Rows are points. Each copy is the shape, with its points in the same order, stretched, turned, moved and blurred by noise. Some copies are also mirrored. Which?
In the rows, zero is written as 128.

Shape, 5 rows:
[[ 96 116]
 [112 110]
 [ 91 159]
 [115  96]
 [161  68]]
Copy 1:
[[138 174]
 [149 158]
 [102 161]
 [161 162]
 [199 129]]
Copy 1 is: mirrored
Copy 2:
[[120  93]
 [140 102]
 [ 90 119]
 [148  95]
 [200 110]]
Copy 2 is: only turned
Copy 3 (5 x 2):
[[ 99 123]
 [112 110]
 [106 163]
 [112  98]
 [144  52]]
Copy 3 is: only turned
Copy 4, 5 rows:
[[140 111]
 [126 120]
 [176 130]
 [115 115]
 [ 71 134]]
Copy 4 is: mirrored

Shape (8 x 3):
[[100 166 155]
 [ 78  93 161]
 [135 148 120]
 [138 144 139]
 [189 155 124]
 [ 80 149 166]
 [ 88 141  83]
 [159 114 140]]
Copy 1 (8 x 3):
[[165 145 178]
 [112  98 194]
 [142 137 133]
 [135 145 145]
 [125 170 109]
 [157 131 197]
 [164  89 130]
 [ 99 142 137]]
Copy 1 is: mirrored
Copy 2 (8 x 3):
[[103 192 136]
 [ 69 140 147]
 [146 161 130]
 [134 166 145]
 [178 156 160]
 [ 83 194 136]
 [118 151  76]
 [143 129 158]]
Copy 2 is: only turned

Shape, 8 rows:
[[106 112 129 123]
 [108 141 133  79]
 [130 124 148 113]
 [ 89 150 132 147]
 [136 123 141 100]
 [137 107 116 129]
 [ 78 133  98 118]
 [187 169  75 193]]
Copy 1, 8 rows:
[[ 85 118 140 128]
 [ 98  99  74 107]
 [116 108 127 122]
 [ 87 134 122 165]
 [123 108 119 109]
 [109 141 152 112]
 [ 63 145 116 134]
 [162 249 153 140]]
Copy 1 is: mirrored
Copy 2 (8 x 4):
[[101 129 124 134]
 [ 92 144 121  96]
 [ 97 109 149 112]
 [109 163 139 156]
 [ 98 107 136 101]
 [122 103 116 112]
 [120 173  90 142]
 [211 124 145 131]]
Copy 2 is: only turned
Copy 3:
[[116 128 127 118]
 [127 164 117  85]
 [140 131 143 102]
 [121 161 138 156]
 [143 130 132  91]
 [139 104 120 123]
 [101 161 101 137]
 [208  98 114 201]]
Copy 3 is: only turned

Shape:
[[144  85 146 123 135 129]
 [176 122   7 112 109  95]
 [140 147 167 131 155 113]
 [145 139 124 115 153 154]
 [157 130 172 146 156 156]
 [110  89  99 150 136 134]
 [122 107 146 102 156 147]
 [143 141 151 146 101 138]
 [132 116 129 121 118 137]
 [ 95  86 128 129 126 132]]
Copy 1 (10 x 6):
[[163 101 127 133 126 145]
 [190 171  57  67  81  96]
 [122 128 126 143 174 132]
 [132 143  95 120 140 169]
 [146 135 127 162 157 171]
 [142 110  98 140  83 142]
 [126 101 108 114 141 169]
 [144 155 156 133 129 137]
 [142 130 123 117 116 146]
 [128  98 122 125  96 145]]
Copy 1 is: only turned
Copy 2:
[[125 103  83 102 124 126]
 [206 131  90 210 225 131]
 [120 164 110 117  86 122]
 [116 154 116 124 141 154]
 [ 99 151  92 119  89 157]
 [110  88 118 154 151 119]
 [107 130 117  85 129 133]
 [151 119 110 142  78 169]
 [144 117 108 121 125 140]
 [116  76 129 115 125 111]]
Copy 2 is: mirrored
Copy 3 (10 x 6):
[[119  86 152 144 139 164]
 [211  68  88  87 168  82]
 [ 85 144 139 140 164 151]
 [111 133 152 112 127 124]
 [108 152 177 151 145 156]
 [143  93 110 171 106 126]
 [ 96 101 144 126 114 142]
 [134 150 131 129 132 174]
 [132 113 132 124 130 152]
 [117  82 116 158  96 149]]
Copy 3 is: mirrored

Shape, 12 rows:
[[103 142 154 156  95 135 127 127]
 [ 79 143 123 142 145  96 227  75]
 [120 145 120  98 140 177 164 145]
 [ 90  91 136 130 137 199 120 135]
 [239 148 133 147 145 153 105  82]
 [129 159 128 153 141 109 103 142]
 [ 82 151 174 124 134 140 124 137]
 [ 88 151 153 142 118 152 105 144]
 [115  88 169 152 156 134 119 137]
 [180  93 142 147 138 137 132 130]
 [115 153 157 155 131 112 178 117]
 [142 158 123  79 122 116 123 121]]
Copy 1, 12 rows:
[[122 155 175 164 148  88 111 127]
 [153  50 122 202 191  60 182 148]
 [122 118 153 141 149 165 139 152]
 [ 58 137 166 122 138 141 128 105]
 [177 157  91 133 173 187  88  56]
 [134 195 122 156 167 106 129 138]
 [103 155 186 149 188 103 125 152]
 [ 93 174 177 154 159 107 108 142]
 [100 170 150 116 174 106 161  90]
 [149 164 125 112 146 142 150  74]
 [156 123 152 183 185  92 157 129]
 [156 147 137 115 162 124 106 169]]
Copy 1 is: mirrored
Copy 2:
[[116 119 157 136  93 102 107 164]
 [ 93  54 185 144 168  86 165 104]
 [101 137 119 193 136 155 162 147]
 [108 111 131 197 124 156  81 174]
 [222 182 155 161 101 164 108  92]
 [152 159 135 113 130 112 123 163]
 [105 134 175 138 126 123 117 185]
 [119 130 159 138 111 128 102 185]
 [121 142 166 175 152 105  73 159]
 [152 166 134 194 120 125  91 123]
 [119 117 185 146 132  93 146 143]
 [109 184 119 126 123 148 136 132]]
Copy 2 is: mirrored
Copy 3:
[[ 85 144 154 112 102 122 152 103]
 [129  65  75 102 160  92 202  59]
 [133 124 124  93 164 177 169 134]
 [ 64  99 144  98 140 187 132 100]
 [190 199 179 187 142 149 107  86]
 [ 95 155 129 156 130 109 126 145]
 [ 67 136 133  89 154 109 141 125]
 [ 60 151 140 108 125 133 141 128]
 [ 79  90 174 127 140 109 111 107]
 [143 103 188 160 127 134 127 112]
 [122 119 138 115 153  92 178  93]
 [144 160 108  92 132 136 126 155]]
Copy 3 is: only turned
Copy 4 (12 x 8):
[[126 113 160 169 123 119 142 110]
 [112 110  75 161 117 115 242 147]
 [106 142 140 105 163 164 157 161]
 [105  91 135 135 199 150 107 138]
 [173 173  97  85 138 141 125  37]
 [128 167 131 153 118  94 125 118]
 [103 129 171 154 168  96 160 128]
 [103 130 168 160 146 115 125 123]
 [155 113 122 156 195  93 129 121]
 [189 130 108 123 160 128 123 107]
 [139 139 127 170 130 113 198 122]
 [125 146 150  83 116 103 154 133]]
Copy 4 is: only turned
